Each row is a point. Each copy is the shape, with its points in the same order, turned, moved and blurred by noise. Say if it was mirrored as well.

Shape (5 x 2):
[[-2.8  0.4]
 [-5.6  1.4]
 [-1.5  2.0]
 [ 3.2  3.2]
 [ 4.1 -2.1]]
Copy 1 (5 x 2):
[[-1.7  2.7]
 [-4.0  4.7]
 [-2.3  1.2]
 [-0.7 -4.3]
 [ 4.0 -1.6]]
Copy 1 is: mirrored
Copy 2 (5 x 2):
[[ 1.8 -1.3]
 [ 4.6 -2.1]
 [ 2.1  1.1]
 [-0.3  5.6]
 [-4.8  1.9]]
Copy 2 is: mirrored
Copy 3 (5 x 2):
[[-2.2  0.5]
 [-5.2  1.0]
 [-1.0  2.1]
 [ 3.2  4.1]
 [ 4.7 -1.0]]
Copy 3 is: only turned

Shape (8 x 4):
[[-2.5 -1.2 -3.0 -3.5]
 [ 3.7 -2.8 -1.2  0.7]
 [ 1.5  1.1 -2.3 -0.7]
 [ 1.4 -2.2 -3.2 -2.9]
 [-6.4  2.0  0.9  1.1]
 [ 2.3  0.8  6.7  6.7]
 [-0.9 -1.8  3.8  0.4]
 [-0.4 -2.1 -1.1  2.3]]
Copy 1 (8 x 4):
[[-2.1 -0.6 -4.3 -3.0]
 [ 4.4 -3.5 -1.8  0.9]
 [ 1.8  0.8 -2.3 -0.3]
 [ 2.1 -1.4 -3.9 -3.2]
 [-6.9 -0.6 -0.7  2.5]
 [ 0.8 -2.9  5.7  7.2]
 [-0.9 -4.1  2.4  0.9]
 [ 0.0 -2.7 -2.3  3.0]]
Copy 1 is: only turned
Copy 2 (8 x 4):
[[-2.6 -3.1 -3.4 -2.6]
 [ 3.3 -1.5 -1.0  2.5]
 [ 0.3  0.9 -2.4 -2.1]
 [ 1.6 -3.0 -3.5 -0.8]
 [-7.2  3.3 -0.8  0.4]
 [ 0.1  4.2  5.2  6.5]
 [-2.3 -1.2  3.0  1.7]
 [-1.6 -0.3 -2.6  2.9]]
Copy 2 is: only turned
Copy 3 (8 x 4):
[[-2.5 -1.2 -3.2 -1.3]
 [ 3.5 -0.7 -1.7  3.3]
 [ 0.6  2.1 -1.5  0.0]
 [ 1.2 -1.7 -3.7 -0.2]
 [-6.9  3.4  0.2  1.7]
 [ 0.6  4.6  6.4  8.3]
 [-2.2 -0.3  3.3  3.1]
 [-0.9  0.6 -2.1  4.3]]
Copy 3 is: only turned
Copy 4 (8 x 4):
[[-2.4 -1.5 -4.2 -4.3]
 [ 3.9 -2.9 -3.7 -1.0]
 [ 2.1  1.3 -2.7 -2.0]
 [ 1.4 -2.0 -4.6 -4.0]
 [-6.3  0.8  0.4  1.1]
 [ 2.9 -1.8  4.7  7.0]
 [-0.8 -3.6  0.6  0.1]
 [ 0.5 -2.6 -3.7  0.8]]
Copy 4 is: only turned

Shape (14 x 8):
[[-1.2 -2.7  5.2 -3.3  0.0 -2.5 -1.3  4.5]
 [ 1.8  3.4 -2.2 -1.5  2.7  0.3  1.1 -2.2]
 [-2.4  2.3 -2.6 -2.6  1.0 -0.5 -1.8  6.7]
 [ 1.0  1.2 -1.1  5.5 -2.5  1.7 -1.8 -0.5]
 [-0.2 -0.5 -1.0 -3.3 -2.4 -5.5 -1.0  3.3]
 [-0.2  0.0 -0.7 -2.7 -1.8  0.5  1.7  6.1]
 [-0.5  0.8  1.0  6.6  0.3 -2.9  1.5  6.9]
 [ 0.0 -1.9 -1.9  0.7  1.7  1.4 14.3  4.3]
 [-1.3  0.1  0.5 -2.8  0.8  0.4  0.6 -2.1]
 [-1.5  3.0 -1.6 -0.7  7.5 -0.1 -1.3  1.5]
 [ 1.1 -1.1  1.6 -1.3 -1.2  1.3 -0.4 -2.3]
 [-0.4  3.6  0.1 -2.6 -1.3 -0.7  5.1  4.2]
 [-2.4  2.7 -0.2  0.5 -2.3  1.5 -1.0  0.2]
 [-3.3  2.2 -2.2 -3.1 -1.6  1.0 -1.5 -3.9]]
Copy 1 (14 x 8):
[[ 2.0  2.2 -0.3 -5.2 -0.2 -3.0  4.3  4.2]
 [ 0.2 -1.5  3.9 -0.8  5.4  1.0 -1.5 -1.1]
 [-1.7  0.9 -1.0 -3.1  4.2  0.9 -1.1  7.7]
 [ 0.6  1.0 -0.4  4.2 -0.9  2.5 -2.9 -0.1]
 [-2.0 -0.8  0.5 -4.4  0.0 -4.0 -1.7  4.3]
 [-2.8 -1.0  0.5 -2.5  1.1  1.5  2.1  6.1]
 [-0.6  2.6  1.3  6.0  1.4 -2.0  0.1  7.7]
 [-6.9 -6.8  4.2  5.3  5.7 -0.4  9.0  3.9]
 [-0.2  0.2  1.1 -3.2  3.6  0.3  1.0 -2.2]
 [ 2.0  1.1  1.3 -1.1  9.4  0.1 -1.0  3.1]
 [ 1.4 -0.9  1.4 -2.1  0.3  0.7  0.7 -2.2]
 [-5.0 -0.7  4.8 -1.2  2.9  0.4  2.2  4.8]
 [-2.2  2.5  0.7 -0.8  0.7  2.4 -1.9  0.1]
 [-3.0  0.4 -0.6 -4.1  2.3  1.6 -2.1 -3.1]]
Copy 1 is: mirrored
Copy 2 (14 x 8):
[[-2.6 -4.2  3.2 -6.0 -0.4  2.7  0.9 -0.1]
 [ 1.2  4.4 -3.5 -2.1  2.5 -1.1  0.9 -1.3]
 [-4.2  0.6 -4.4 -3.8 -0.6  5.7  1.4  1.6]
 [ 0.5  0.6 -1.5  5.1 -1.8 -0.2 -0.7  0.4]
 [-2.6 -2.0 -2.4 -5.1 -3.7  1.2  3.3 -2.4]
 [-1.7 -0.6 -2.1 -4.3 -2.0  2.3  3.4  3.9]
 [-3.1 -0.9  1.6  3.8 -0.9  5.1  6.1  0.7]
 [-0.9  1.7 -0.6 -1.6  4.4 -3.4 12.6  8.2]
 [-1.4  0.9 -1.2 -3.5  2.0 -2.6 -0.5 -0.3]
 [-2.5  2.8 -3.3 -2.0  6.3  4.1  0.4 -1.8]
 [ 1.1 -0.6 -0.1 -2.2  0.2 -3.0 -1.3  0.1]
 [-2.2  3.8 -0.7 -4.4 -1.5  0.7  5.2  3.3]
 [-2.8  2.1 -1.5  0.0 -1.6 -0.5 -1.4  1.4]
 [-3.2  2.5 -4.2 -2.7 -0.2 -3.8 -3.3 -0.6]]
Copy 2 is: mirrored
Copy 3 (14 x 8):
[[-0.2 -2.5  6.6 -4.4 -0.7 -1.8 -2.0  4.8]
 [ 1.1  5.5 -0.3 -2.0  2.7  0.3  0.9  0.2]
 [ 1.9  2.3  3.2 -0.1  1.6 -5.3  2.1  6.9]
 [ 0.3  1.2 -1.3  4.1 -0.3  0.8 -3.7  1.5]
 [ 0.6 -0.7  1.2 -4.2 -1.0 -6.4 -0.5  3.1]
 [ 1.5  0.4  1.9 -1.7 -2.2 -1.9  1.7  6.9]
 [-6.1 -0.7  0.0  2.8  1.1 -1.4 -1.6  8.0]
 [-3.9 -1.3 -4.3 -3.8 -0.5  5.7  8.8  7.4]
 [ 1.6  1.3  3.2 -2.7  0.8  0.8  1.1 -0.4]
 [ 0.3  4.0  3.7 -0.1  7.2 -0.3  1.5  3.1]
 [ 2.5  0.2  2.0 -1.9 -1.1  2.2 -1.9 -0.4]
 [-1.3  3.5  1.4 -3.1 -2.9 -0.7  3.4  5.0]
 [ 1.2  2.2  3.0  2.4 -1.9 -0.7  0.0  1.3]
 [ 3.7  2.7  3.0 -0.1 -0.8 -1.9  1.9 -3.4]]
Copy 3 is: mirrored

Shape (17 x 11):
[[-2.2 -2.7  2.0 -3.9  5.0 -4.8  1.1 -3.0 -1.2 -5.2  4.7]
 [ 4.4 -1.4  2.9  2.1 -3.5 -0.6  0.4 -0.6 -2.9  1.3  2.9]
 [ 0.6  2.5 -0.2 -2.5 -0.4 -4.0  2.2 -3.7  0.5  4.1 -1.5]
 [-4.8 -5.0  4.8  4.0  2.4  1.6 -3.2  1.4  4.0 -1.1  3.7]
 [ 3.6 -1.1 -1.2 -2.9  2.4 -1.7 -1.3  4.4  1.3  1.2  1.4]
 [-6.8 -3.3 -1.2  0.4  1.3  0.8  0.3 -2.7  0.4 -0.5 -5.2]
 [ 2.7  0.7 -2.3  3.4 -3.0 -2.8  2.0  2.4  4.0 -4.6  3.5]
 [ 2.2  2.6  1.3  4.5  0.3  2.4 -1.7  3.7  1.5  1.4  3.5]
 [ 3.2  1.8 -2.6  3.8 -2.0 -2.1  2.0 -1.2  1.1 -4.4  4.4]
 [-1.7 -0.9  1.4 -3.9  3.2 -3.0 -6.9 -1.1 -4.0  1.3  0.2]
 [-0.5  4.1 -2.6  2.0  3.6 -4.3  2.5 -1.4  4.7  2.4 -6.0]
 [-0.5  0.2  1.7 -4.2  1.1 -4.7  0.7  0.0  5.8 -5.4  0.1]
 [-4.1  2.5  0.0  4.6 -1.6  1.4 -0.3  0.3  4.5  1.5  0.5]
 [-1.6  2.1  3.3 -3.1 -0.4  4.0 -1.1  1.6 -2.3  4.8 -3.3]
 [-5.0 -1.7  5.5 -1.4  2.8  0.7 -5.1  5.5  2.5 -4.8 -5.0]
 [ 0.7  1.2  0.1 -4.1  1.1 -5.7 -3.1  1.9 -2.1  1.7  2.5]
 [ 3.4 -0.7 -3.8  4.2  1.4  2.6 -3.4 -3.1  3.0  1.6  2.0]]
Copy 1 (17 x 11):
[[ 0.2 -0.8  1.8 -7.6  4.2 -3.3 -2.1 -0.3  0.7 -5.8  3.8]
 [ 3.3 -1.9  7.0 -0.4 -2.0  0.4  1.5 -3.0  1.6  2.3  2.0]
 [ 0.4  4.4  0.2 -2.9 -0.1 -2.4  1.3 -4.5  0.4  3.2 -1.9]
 [-5.3 -6.0  2.5  1.4 -0.1  3.4 -3.0  0.9  2.0 -4.2  0.7]
 [ 3.5  0.1  0.1 -1.8 -1.4 -1.4 -1.6  4.2  0.7  1.7 -0.4]
 [-4.0  0.0 -1.6 -1.7 -0.6  1.8  2.2 -3.8 -5.2 -4.6 -2.9]
 [ 3.0 -2.1  2.0  3.1 -1.2 -5.2  4.8  1.3  4.6 -2.7  0.8]
 [-0.1 -0.8  4.0  5.4 -0.3  1.3  0.8  2.9  1.9  2.5  2.3]
 [ 4.1 -1.5  2.0  2.9  1.3 -4.3  4.5 -1.1  3.1 -2.3  3.4]
 [ 1.9  1.9  1.9 -2.7  0.3  0.4 -7.7 -2.3 -4.3 -1.2  0.7]
 [-0.8  4.9 -2.5  1.1  4.1 -2.3  3.7 -1.9  0.4  0.7 -7.0]
 [ 0.0  3.0 -0.5 -3.9 -0.7 -2.9  0.0  1.4  5.2 -5.6 -1.4]
 [-4.9 -0.1  0.4  5.8 -1.2  0.2  2.6 -1.4  1.6 -0.5  0.0]
 [-2.1  5.3  3.2 -1.3 -4.1  4.5 -0.1 -0.4 -3.7  3.0  0.3]
 [-3.0  1.9  3.2 -0.1 -2.9  4.3 -3.9  5.1 -1.6 -8.5 -4.1]
 [ 2.9  2.4  2.3 -2.1 -0.8 -4.4 -5.2 -0.1 -0.8  1.4  0.2]
 [ 3.4 -2.4 -3.0  4.7  1.8  3.1  0.8 -2.2  1.6  1.3  1.8]]
Copy 1 is: only turned
Copy 2 (17 x 11):
[[ -1.6  -1.7   1.1  -1.9   4.3  -0.6   3.3  -0.6   1.0 -10.4   4.9]
 [  4.0  -0.5  -0.1   1.9  -3.4   3.9  -1.2  -1.0  -1.9  -1.3   4.1]
 [  1.0   3.5   0.7  -5.4   1.3   2.3   2.0  -2.0   0.4   1.5   2.7]
 [ -5.1  -4.7   3.2   3.1   0.0  -0.1  -5.4   1.0   5.4  -3.1   3.5]
 [  2.7  -3.1  -1.1  -3.1   1.3  -0.2   0.2   5.0  -0.5  -1.4   0.7]
 [ -6.6   0.4   3.3  -3.1   2.2   2.0  -2.5  -4.0   1.4  -2.4  -4.0]
 [  2.4   1.4  -3.1   1.8  -4.3   1.0   0.8   2.9   5.5  -4.3  -1.2]
 [  0.6  -1.0  -0.3   4.5  -0.6   2.9  -1.6   5.0   1.9   1.9   1.8]
 [  2.6   2.4  -4.3   2.5  -1.9   3.8   2.1   1.1   4.0  -4.7   0.7]
 [ -0.7   1.1   0.7  -2.4   6.5  -1.9  -4.2   0.1  -4.2  -3.6   4.0]
 [ -0.2   5.8   3.0  -5.1   3.2   4.5   0.3   3.0   5.1   1.1  -2.6]
 [  1.1   0.8   1.8  -1.8   1.4  -5.2   2.9   0.8   5.9  -4.5   0.3]
 [ -4.8   2.9   0.0   2.5  -0.9   2.0  -2.2   0.2   4.6   2.4  -0.3]
 [ -1.3  -1.5   3.9  -0.5   1.8  -0.2  -1.8  -1.6  -4.8   5.5   0.2]
 [ -2.6  -2.2   7.2   2.0   3.2  -6.3  -4.2   2.2   1.3  -2.6  -3.1]
 [  1.2   1.6  -0.5  -3.1   2.4  -1.5  -0.3   3.4  -3.5  -2.6   4.3]
 [  1.8  -0.7  -4.5   0.8   2.7   5.5  -5.2   0.1   4.5   0.4   0.6]]
Copy 2 is: mirrored
